Each row is a point. Two turns around zero, p and q, are shown by what they do to some points. Where does a point land after both, in the order given? Backwards means that the second turn is done in reverse. Each puzzle has new turns, and all numbers are rounded.
In the rows, 100 means zero.

Turn p:
|  60 | 125 | => | 128 | 138 |
| 152 |  92 | => | 88 | 49 |
| 125 |  74 | => | 72 | 77 |
|  63 | 108 | => | 111 | 136 |
Turn q:
| 119 | 136 | => | 112 |  61 |
| 125 | 105 | => | 86 | 79 |
| 56 | 59 | => | 102 | 160 |
Where do these land?
p, then q: | 147 |  75 | => |  88 | 152 |
p, then q: | 129 | 105 | => |  77 | 119 |
p, then q backwards: |  69 | 106 | => | 72 | 84 |
p, then q: | 101 |  71 | => | 121 | 120 |
p, then q backwards: |  53 | 144 | => |  36 | 103 |

Turn p:
| 129 |  93 |  56 | 139 | => | 139 |  68 |  83 | 139 |
|  77 |  95 | 101 | 102 | => | 102 | 119 |  88 |  93 |
| 130 |  90 | 140 | 105 | => |  55 |  80 | 102 | 114 |
|  87 | 123 |  98 |  93 | => | 108 | 118 | 119 |  96 |
|  76 |  99 | 105 |  61 | => |  97 | 115 | 108 |  57 |
Turn q:
| 119 |  95 | 151 |  99 | => | 141 | 110 | 101 |  65 |
|  93 | 124 | 126 |  84 | => | 129 | 111 |  76 | 105 |
|  82 |  72 |  63 | 131 | => |  47 | 108 | 124 | 102 |
| 101 | 106 |  94 |  69 | => | 104 |  79 |  76 | 106 |
| 105 | 103 |  67 | 117 | => |  80 |  92 | 122 | 121 |
Where do these land?
q, then p backwards: | 110 | 111 |  73 |  81 | => | 131 |  91 |  99 | 116 |
q, then p: | 104 |  61 | 108 |  24 | => | 142 |  64 |  67 |  43 |
q, then p backwards: |  86 | 115 | 102 | 126 | => |  83 | 123 | 110 | 114 |
p, then q: | 117 | 103 | 115 | 116 | => |  87 | 123 | 108 |  96 |
p, then q: | 107 | 112 |  80 | 108 | => | 111 |  96 | 120 |  90 |
p, then q: |  85 | 118 | 117 | 101 | => | 116 | 118 |  92 | 114 |
q, then p: |  92 |  80 | 105 | 145 | => |  77 | 131 | 131 |  92 |

Turn p:
|  92 | 132 |  76 | 115 | 104 |  93 | 131 |  60 | => | 118 | 120 | 125 |  48 |  85 |  89 | 103 | 112 |
| 130 |  94 | 119 | 125 |  81 | 102 |  71 |  73 | => | 90 | 80 | 93 | 95 | 63 | 92 | 94 | 57 |
|  67 | 121 | 103 | 109 |  85 | 114 | 123 | 115 | => | 101 |  96 | 138 | 101 | 112 | 100 | 129 | 118 |
| 113 |  77 | 123 |  84 |  97 | 119 | 138 | 121 | => | 111 |  64 | 108 | 127 | 107 |  94 |  79 | 132 |
|  95 | 110 |  76 | 112 | 116 | 129 | 125 | 100 | => | 130 |  95 | 119 |  80 | 108 | 125 | 102 | 114 |
| 100 | 102 |  76 |  66 | 106 |  72 |  91 |  61 | => | 109 | 131 |  67 |  72 | 107 |  67 |  92 |  96 |
|  90 | 105 | 122 |  83 | 140 | 135 | 113 | 102 | => |  92 |  70 | 106 |  81 | 141 | 117 |  82 | 115 |
| 133 | 129 | 110 | 132 |  74 |  69 |  53 | 127 | => |  57 | 107 |  79 | 117 |  44 | 120 | 133 |  81 |
| 113 |  52 | 109 |  65 |  76 |  93 |  53 | 137 | => |  93 |  92 |  49 | 167 | 113 |  91 | 103 |  79 |
|  67 |  78 |  85 | 110 | 122 |  73 | 102 | 105 | => |  99 | 145 | 115 | 112 | 120 | 106 |  82 |  96 |
Turn q:
|  93 |  78 | 101 |  72 |  84 | 119 | 100 |  82 | => |  79 |  92 | 107 |  91 |  74 |  89 | 119 |  79 |
|  98 |  81 |  64 | 125 | 108 |  67 |  86 | 117 | => |  80 | 126 | 114 |  93 | 119 | 134 |  85 | 128 |
|  91 | 162 | 111 | 120 |  92 | 132 | 112 |  82 | => | 136 | 104 |  82 | 122 | 119 |  45 | 121 | 108 |
|  67 |  85 | 102 |  71 | 114 | 130 | 134 |  64 | => | 102 |  72 | 104 |  64 |  73 |  80 | 149 | 101 |
| 150 | 105 | 125 |  85 | 121 |  74 |  80 |  77 | => | 105 |  93 |  68 |  98 |  65 |  98 |  44 | 102 |
| 110 |  89 | 121 |  24 | 126 | 122 |  59 |  77 | => | 61 | 40 | 96 | 77 | 64 | 64 | 68 | 75 |
| 100 | 119 |  90 | 118 |  80 |  67 | 110 | 115 | => | 109 | 117 | 101 | 136 | 108 | 120 | 101 | 122 |
| 106 |  87 |  82 | 121 |  97 | 113 | 112 | 125 | => | 112 | 121 | 126 |  92 | 118 | 113 | 103 |  91 |
|  82 |  83 |  79 | 129 |  68 | 121 | 109 | 122 | => |  96 | 134 | 126 | 104 | 126 | 110 | 132 |  82 |
| 132 | 113 | 106 | 103 | 108 |  66 |  89 | 146 | => | 114 |  95 | 107 | 128 | 116 | 131 |  51 | 103 |
|  71 |  97 | 121 | 132 | 102 |  90 | 110 |  94 | => | 107 | 105 |  68 |  95 | 120 | 116 | 127 | 106 |
Where do these land?
q, then p backwards: | 110 |  86 |  80 |  99 | 130 |  96 |  93 |  77 | => | 113 | 123 | 103 |  99 | 120 |  85 | 121 |  80 |
p, then q: |  88 |  84 | 114 |  92 |  86 | 152 | 121 | 149 | => | 131 | 118 |  95 |  51 | 121 | 134 |  93 |  68 |
p, then q: | 119 |  99 |  83 | 113 | 100 |  80 | 136 | 108 | => | 103 | 108 | 107 | 137 | 115 |  98 |  85 |  75 |
q, then p: | 131 | 103 |  74 | 107 | 100 | 124 |  60 |  70 | => |  59 | 137 |  83 |  90 | 103 |  80 | 130 |  97 |
q, then p: |  54 | 106 | 147 | 112 |  85 | 101 | 135 | 108 | => | 156 |  96 | 119 |  87 |  85 | 113 |  62 | 123 |
p, then q: | 113 |  88 |  89 |  80 |  80 |  71 | 137 |  41 | => |  76 |  97 |  94 | 153 |  75 | 124 |  55 | 118 |
q, then p backwards: | 112 | 100 | 128 |  90 | 127 | 120 |  65 | 126 | => | 102 |  72 | 128 |  89 | 124 | 124 |  86 |  68 |
p, then q backwards: |  85 | 113 |  86 | 125 |  99 |  59 | 148 | 101 | => | 125 | 100 |  37 | 107 |  94 |  94 | 116 |  84 |
q, then p: | 109 | 120 | 115 | 106 |  76 | 106 |  51 | 106 | => |  89 | 143 | 111 |  76 |  99 | 113 | 100 |  69 |
p, then q backwards: |  93 |  77 |  92 | 110 |  88 | 102 |  68 | 135 | => |  93 | 103 | 122 | 106 |  56 |  86 | 104 | 121 |
q, then p: |  85 | 124 |  92 |  66 | 131 |  88 |  84 |  80 | => |  98 | 126 |  95 | 154 | 113 | 101 |  97 |  97 |

Turn p:
| 127 |  57 |  80 |  84 | 132 |  80 |  93 |  74 | 113 |  80 |  80 | => |  80 | 108 |  87 | 105 | 125 |  64 | 154 | 112 | 113 |  80 |  85 |
|  60 |  97 |  70 | 128 |  85 | 126 | 113 | 116 | 100 |  80 | 113 | => | 107 |  89 |  83 | 112 | 114 | 131 |  81 |  47 | 112 |  92 | 109 |
| 102 |  86 |  71 | 112 |  71 | 110 |  75 | 115 | 130 | 138 | 113 | => |  87 | 117 |  85 |  60 |  97 |  84 |  87 |  66 | 119 | 129 | 120 |
|  94 | 116 | 120 |  77 | 119 | 127 | 119 | 116 | 121 | 124 | 110 | => | 122 |  80 | 106 |  85 | 116 | 114 | 104 | 116 |  79 | 134 | 125 |
| 126 |  76 |  98 |  79 | 123 |  64 | 130 | 103 |  62 | 101 | 120 | => | 107 | 141 |  73 | 128 |  92 | 106 | 135 | 126 |  74 | 102 |  79 |
|  81 |  87 | 113 |  63 | 101 | 121 |  65 |  94 |  63 | 104 |  90 | => | 102 |  88 |  97 |  84 |  60 | 111 | 123 | 115 | 100 |  65 | 134 |
| 122 |  91 | 128 | 132 |  71 |  91 |  73 |  88 | 121 | 121 | 132 | => |  62 | 100 | 115 |  80 |  67 |  80 |  88 |  79 |  89 | 137 |  79 |
| 124 | 106 |  77 | 105 | 134 |  87 |  68 |  91 |  59 | 104 |  93 | => |  93 | 100 |  54 |  97 |  81 |  88 | 100 | 137 | 116 |  76 |  80 |
|  88 | 109 | 125 | 112 |  87 | 117 |  87 | 120 |  72 |  93 |  72 | => | 133 |  82 | 117 |  95 |  68 | 108 |  86 |  96 | 110 |  78 |  96 |
| 115 | 130 |  81 | 109 |  93 |  79 | 124 | 112 | 106 |  63 | 114 | => |  95 | 115 | 105 | 141 | 122 | 119 |  81 | 106 | 123 | 115 |  79 |
|  68 | 115 | 119 |  82 | 115 |  86 | 124 |  91 | 130 |  96 |  77 | => | 107 |  94 | 136 |  92 | 144 | 109 | 100 | 113 |  78 |  85 | 106 |
|  93 | 129 | 118 | 116 |  69 | 113 | 129 |  79 | 122 |  96 |  86 | => | 104 |  85 | 139 | 122 | 114 |  85 |  63 |  86 |  86 | 107 | 110 |
Turn q:
| 127 | 141 | 116 |  95 | 125 |  77 | 107 |  72 | 103 | 100 |  84 | => |  90 |  97 |  81 | 106 |  92 | 120 | 125 | 153 |  94 | 108 |  80 |
| 118 |  92 |  65 |  91 |  78 | 105 | 109 | 132 |  77 |  69 | 124 | => | 110 | 118 |  88 |  89 |  55 |  92 | 105 |  54 |  89 |  81 | 107 |
|  64 |  52 |  54 | 127 |  95 | 111 |  90 |  97 | 141 | 104 | 126 | => | 115 | 106 | 109 |  92 | 125 |  27 |  83 |  77 | 101 | 114 | 140 |
| 104 | 129 | 142 | 114 | 132 |  85 | 126 | 100 | 101 | 108 |  87 | => |  77 | 124 |  86 | 108 | 120 | 139 | 107 | 138 | 109 | 106 |  93 |
| 116 | 125 |  96 |  96 |  65 | 128 | 116 | 128 |  84 | 117 |  86 | => | 110 | 101 | 127 |  84 |  66 | 137 | 109 |  88 | 125 |  94 | 114 |
| 117 | 100 | 136 | 118 | 111 | 109 | 101 |  80 |  91 | 116 | 110 | => |  88 |  87 |  90 |  82 | 124 | 123 |  93 | 126 |  96 |  80 | 107 |
|  48 |  63 |  82 |  99 | 106 |  75 |  81 | 109 | 119 |  80 | 114 | => | 102 | 118 | 103 | 131 | 124 |  45 |  77 |  71 |  91 | 108 |  91 |
| 121 |  90 |  99 |  57 |  97 | 125 | 105 | 128 | 109 |  74 |  99 | => | 114 |  87 |  72 |  99 |  86 | 112 | 119 |  54 | 122 | 104 |  88 |
|  92 | 104 |  83 |  71 |  69 | 115 | 117 |  99 |  95 |  99 | 121 | => |  88 |  93 | 111 |  82 |  70 |  82 | 102 |  78 | 125 |  89 |  91 |
|  89 |  97 |  88 | 117 | 111 |  71 |  58 | 100 | 112 | 141 | 110 | => | 101 |  88 | 124 | 141 | 119 |  75 | 103 | 122 |  82 |  88 | 129 |
| 119 | 141 | 120 |  85 | 122 | 147 | 117 |  94 |  64 |  70 |  70 | => |  94 |  87 |  66 |  82 |  63 | 163 |  80 | 109 | 110 | 128 |  80 |
| 110 |  85 | 104 | 114 | 107 |  80 | 108 |  80 |  92 | 132 |  70 | => |  87 |  95 | 126 |  91 | 124 | 113 | 119 | 119 |  72 | 114 | 104 |
| 112 | 118 | 131 | 122 |  89 |  90 |  90 |  82 | 108 |  92 |  78 | => | 126 | 104 | 104 |  93 | 114 | 120 |  98 | 137 |  96 |  95 |  80 |
|  63 |  61 |  86 |  94 |  93 |  83 |  76 |  98 | 105 |  99 | 121 | => |  97 |  96 | 114 | 118 | 120 |  52 |  81 |  74 |  88 |  91 |  96 |
Where do these land?
p, then q: |  98 |  89 | 121 | 107 |  94 | 107 |  77 | 112 | 100 |  64 |  88 | => | 117 | 103 |  99 |  72 | 130 | 102 | 105 |  95 | 116 | 109 |  78 |
q, then p: |  90 | 102 |  81 |  92 | 102 |  84 | 138 | 105 | 135 |  89 |  91 | => | 107 | 121 | 110 |  94 | 132 |  93 |  68 | 120 |  79 | 112 | 105 |
p, then q: |  84 | 100 | 108 | 107 | 119 |  87 |  70 | 105 |  76 |  82 | 128 | => | 117 |  96 | 115 |  82 |  89 | 100 |  79 |  71 | 119 | 129 |  96 |
q, then p: | 115 | 109 |  86 |  85 | 103 | 176 |  97 |  34 | 136 | 131 | 104 | => |  92 | 154 |  98 |  56 | 114 | 103 | 176 |  76 |  95 | 133 | 124 |
p, then q backwards: | 115 | 105 | 137 |  95 |  90 |  74 |  83 | 118 | 161 |  98 |  96 | => |  71 |  90 |  97 |  98 |  67 |  97 | 137 |  71 | 107 | 127 |  58 |
q, then p: |  85 | 110 | 108 |  90 | 103 | 136 | 107 | 117 |  81 | 128 | 115 | => |  68 |  76 | 112 |  84 | 101 | 112 | 110 |  70 |  97 | 106 | 117 |
q, then p: | 121 | 106 |  92 |  83 | 122 |  84 |  82 | 103 |  92 |  75 |  78 | => | 125 | 110 |  75 | 114 |  88 |  74 |  82 |  83 | 102 |  90 | 101 |
p, then q: | 132 |  79 |  83 | 104 |  95 |  82 |  77 | 117 |  72 |  71 | 129 | => | 124 | 123 | 135 |  80 |  87 |  87 | 105 | 115 | 132 | 132 | 108 |
q, then p: |  94 | 103 | 133 |  95 |  96 | 100 | 167 |  84 | 104 | 133 | 117 | => | 111 |  81 | 127 |  83 | 151 | 144 | 110 | 108 |  89 |  94 | 131 |
q, then p: |  91 | 121 |  83 | 136 |  97 | 116 | 125 |  92 |  82 | 129 |  89 | => | 100 |  97 | 116 |  80 |  73 | 138 |  97 | 105 |  90 | 128 | 124 |
p, then q: |  84 |  69 |  89 | 120 |  99 |  76 | 103 | 113 |  88 | 123 |  79 | => | 102 |  90 |  88 |  98 |  63 | 104 | 116 | 117 |  89 | 115 |  68 |
q, then p backwards: |  91 | 108 |  79 |  86 |  80 |  78 |  75 |  99 |  74 |  77 |  87 | => | 111 |  95 | 139 | 128 |  85 |  93 | 116 |  95 |  74 |  99 |  98 |
